Each row of a before or after table is a point. One or more steps were done to the points. Then noise was added and the rows were shuffled. The steps act on how far a point lies along the listed directions, d1 being the first. Write out the steps. A step turns or swaps two directions, mirrors them in a line or flattens them onto one, adds a multiple of one to another, or multiplies one. Angles are multiples of 10 degrees, from the lower direction toward the higher: turns from -170 to 170, lines from 10 to 170 but not 90. Use the fewest steps. Two steps may share a direction if one is a turn and the other turns, adds or multiplies; they go together, in the order done. Otherwise the lowest direction goes first.

Directions:
(1): [-3.6  4.9]
(2): [4.9 3.6]
Before (14 x 2):
[[-6.6  3.2]
 [ 1.5  9.9]
 [-3.3  4.6]
 [-3.0 -1.9]
 [-2.8 -2.0]
 [-8.2  3.2]
 [-7.0  3.8]
 [-2.2 -4.1]
 [ 2.0 -3.1]
 [ 5.5  7.8]
 [ 1.6 -0.7]
 [ 1.6  4.1]
 [ 1.6  2.0]
 [-0.2  2.6]]
After (14 x 2):
[[ 1.2 -3.6]
 [ 3.2 -3.6]
 [-6.3 -6.6]
 [-3.5  3.0]
 [ 0.9 -3.1]
 [-2.6  0.5]
 [-5.6  7.7]
 [-5.1 -5.0]
 [-1.6  2.3]
 [-8.8  4.7]
 [ 3.7  0.6]
 [ 1.4  1.6]
 [-5.2 -1.9]
 [-5.9 -5.7]]
Steps: turn d1 and d2 by -70 degrees
